Each row of a before or after table is a point. The points were changed in one or more steps. Then noise was added and the rows were shuffled. The steps act on how far a point lies along the listed directions, d1 being the first. Name the steps. A step turns or swaps two directions, mirrors them in a line or flattens them onto one, adds a multiple of one to another, or multiplies one. Angles are multiples of 10 degrees, from the lower direction toward the higher: turns from -170 to 170, lines from 10 to 170 but not 90. Use the fewest steps. Two steps may share a direction if one is a turn and the other turns, adds or multiplies; they go together, in the order done. Otherwise the lowest direction goes first.

Directions:
(1): [-20 -31 -32]
(2): [-43   2  24]
(3): [ 14 -38  28]
Before, 9 rows:
[[-39  22 -29]
 [ -6 -34 -10]
 [-21 -22  17]
 [-28  -1   1]
 [ 25  43 -32]
 [-18  15   6]
 [-33  35  -8]
 [-11 -21 -50]
 [-15  41  -5]]
After, 9 rows:
[[  0  50 -13]
 [-68  18 -21]
 [-11 -26   7]
 [-27 -32 -55]
 [-60  37   5]
 [  2 -42 -24]
 [-34  -3   2]
 [-28  17  13]
 [-36  45   9]]
Steps: multiply d1 by 1.3; add -0.7 times d3 to d2

Directions:
(1): [-50 -23   6 -10  -7  -5  45  35]
(2): [ 25 -22   1  22 -68  -7  16  -7]
(3): [-35  55 -31   2 -26 -18   2 -18]
Before, 11 rows:
[[ 23  52 -23   9 -31   1 -25 -22]
 [ 29  -3 -11   3   1   7 -25 -18]
 [-30   2   8  -2 -44  -3  28  13]
 [-38  11  19 -24  95   9 -18  23]
 [-25   6  16 -16  42  -3 -15   9]
 [ 35   2  15  11  16  -2 -20 -25]
 [  9  -9  -5  -7  19   5   2  -8]
 [ 34 -23  17   8  19  11  -6   2]
 [ 20   6   8  14 -23  10 -17  -8]
 [-25 -27   9 -22  45  10  22  27]
 [-16  19   2   8  -7  -9   1   6]]
After, 11 rows:
[[ 23  14  11   7  30  -2 -20 -27]
 [-44  17   2  -8 -28  -3  24  17]
 [ 15   6 -12  -5  25   9 -27 -13]
 [ 29 -35   1  16 -49   0  20  -3]
 [ 60 -75  45  24 -22  13  -2  14]
 [ 21 -40  33   4 -12  -4  -4   7]
 [ -8  27   1   0  16   9 -21  -6]
 [-15  23   1 -26  59  18 -13  22]
 [-17  -1  13   6   5  -1   8  19]
 [ 32  17  -6  17  -2   0 -18 -23]
 [ 18  -9 -11  -2   1   4  -1 -12]]
Steps: turn d1 and d3 by -50 degrees; turn d2 and d3 by 110 degrees

Directions:
(1): [  2  18 -51  43  -1   1 -19 -31 -40  42   6 -33  14 -25]
(2): [ 12   3  38  22 -29  57 -62 -25  -1  -7 -14  20  -4   4]
(3): [ 12   1  23  54 -12 -17  15  14 -18 -14  11 -35 -57  42]
(4): [ 16  31  22 -39 -37  11  23 -11  16  30 -41 -55  -9  -8]
Before:
[[-11   6  -7  16  -1 -29  37  12  -4   8   9 -30 -11  13]
 [ -3 -11  34 -16   3  -3  21  21  19 -29  -5  -4 -22  31]
 [-23  -5 -29 -31  20 -27  28   5  15 -12   9  16  20 -15]
 [-10 -10 -12 -16  10  -7   0   2  -3   1  18   9  15 -13]
 [-13 -12  -2 -12  14   8  -8  10  21 -32   4  47  18  12]
 [  7 -10  11   0  -9   5  -3   2  18  -1   2   2   1  -7]
 [  6   0   3   5   0 -11  21  15  -3  -2   2  -7 -14  17]
 [ -6 -15  15 -12   1  -8  15  19   9 -15  -3  17 -11   5]
 [  6   3  20 -33 -18   6  12   6  40 -12 -11  -6   5  11]
 [  9   0  -5  40   1 -19  17  -2 -14   2  10 -33 -38  21]
 [ -7  -7 -14 -13   9  -1 -11   4   7 -10   9  31  10 -11]
 [  5  -7   7  19  -8  13 -13  -9   3   0   0  10   4  -9]]
After (12 x 14):
[[ -4   2 -20  14  -5  15 -32 -22 -24  20  12  -5  13 -21]
 [ -7 -24  50 -46  -2   9  10  26  37 -36 -13  47  -4  10]
 [  3  -5  27 -64  -7   3  24  16  58 -25 -12  13  16   9]
 [-17 -13  -7 -21  14  10  -9   7  24 -28   1  50  30   3]
 [  8  -7  48 -24  -9   9  12  24  24 -28 -10  21 -17  29]
 [  6 -15   6 -10  -1  -5   9   8  23  -5   5   5   5  -9]
 [  0 -10 -17  20   9 -16  12   0  -5   5   9  -2   5 -10]
 [ 13 -14  56   3  -9  -4  18  19  26 -40  -4   2 -50  47]
 [ -9 -35  93 -95   4  10  33  56  80 -77 -19  55 -16  45]
 [ -3   3  54   3 -28  18   1   9  20 -17 -13  -3 -20  30]
 [ -6  12 -12   7 -19  36 -46 -41  -6  10 -10  11  21 -24]
 [ -4   2 -29   8   4   4 -28 -12 -10  10  11  17  16 -21]]
Steps: turn d1 and d3 by 40 degrees; multiply d1 by 3; mirror d2 and d4 in the line at 100 degrees
